Every row gives one point. The last column is the point's height on a tilted bowl or saddle (a function of degree 2), plus a little noise. Count its main directions that bend up, bend down and stay straight.
(in the rows, 128 means zero)

Points:
[[165 110 127 154]
 [171 157 129 155]
 [122  62 119 169]
 [117 141 115 154]
 [ 29 101 131 154]
 [121 132 120 153]
 [ 88 142 140 155]
 [130 216 208 205]
 [108  76 144 163]
 [123 175  93 166]
 [152 124 122 153]
 [120 110 178 162]
 [ 72 103 177 161]
 [115 111 160 157]
 [ 78 184 105 172]]
Directions: 2 up, 0 down, 1 straight

Points, 26 rows:
[[150 196 180  74 144]
 [175 115 118 180 119]
 [126 115 111 156 162]
 [194 138 128  90 109]
 [188 184  80 156  69]
 [137 100 111 133 162]
 [106 126 120 116 161]
 [135 106 133 143 165]
 [188 177  59 105  30]
 [132  95 173 112 128]
 [160 114 132 109 149]
 [125 116  78  69 106]
 [167  83 161  66  82]
 [139 231 164 145 174]
 [122 124 133  58 128]
 [119  90 140 192 141]
 [135 140  79  89 115]
 [129 152 196 138 129]
 [136  95 133 136 163]
 [146 155 115  68 133]
 [ 45 147 106 125  73]
 [149  86 179 160 108]
 [105 115 138 133 163]
 [168  59 136 128 119]
 [156  76  40 121  60]
 [163 113 135 109 146]]
Directions: 0 up, 3 down, 1 straight

Points (42 x 7):
[[133  93 116 194 184 121  94]
 [166 110 141 131 152 178 115]
 [122 146 161 132 131  19  65]
 [129 139 132  67 136 145 110]
 [108 183 140  85  87 167  88]
 [ 93 154 197 161  87 111  86]
 [161  70  85 146  97 165 102]
 [181 138 107 140 144 102 115]
 [105 137 173 174 138 122 106]
 [133  79 140 103 147 224  83]
 [179 209 156 120  81  98  65]
 [147 149 152  99 114 191 103]
 [146 128 121 128 109 106 122]
 [107 166 187  43  84  89  71]
 [104 111 197 122  71 117  92]
 [144  11 118 124 159 143  62]
 [149 155 123 143 100 143 116]
 [204 104 130 100 125  37  63]
 [144 134 180 121 135  99 119]
 [136 142 148 114 149 124 125]
 [176 148 118 144 164 123 114]
 [126 125 144 144 188 151 113]
 [ 71 125 109 110 158 113 111]
 [105 149 130 153 171 121 113]
 [194  92 116 151 164 135 109]
 [154 132 158  87  95 131 110]
 [ 68 103 130 146 181 126  99]
 [ 81 101 143 123 122  89 106]
 [106 151  90  78 130 149 108]
 [214 143 128 184 195 129  82]
 [115 213 128 165 122 171  76]
 [129 165 113 111 200 126  98]
 [176 145 150 159  92 116 104]
 [ 58  50 194 153  76  97  36]
 [118 162 100 167  68 123 107]
 [149 128 142 114 114  49  92]
 [ 71 175 158 160 112 117  96]
 [123 120 215 179 222 153  75]
 [115  82 130  78 156 206  85]
 [104 133 103 169  94  95 114]
 [141 135  66 120 139 145 121]
 [119 113 140 138 166 178 113]]
Directions: 0 up, 5 down, 1 straight
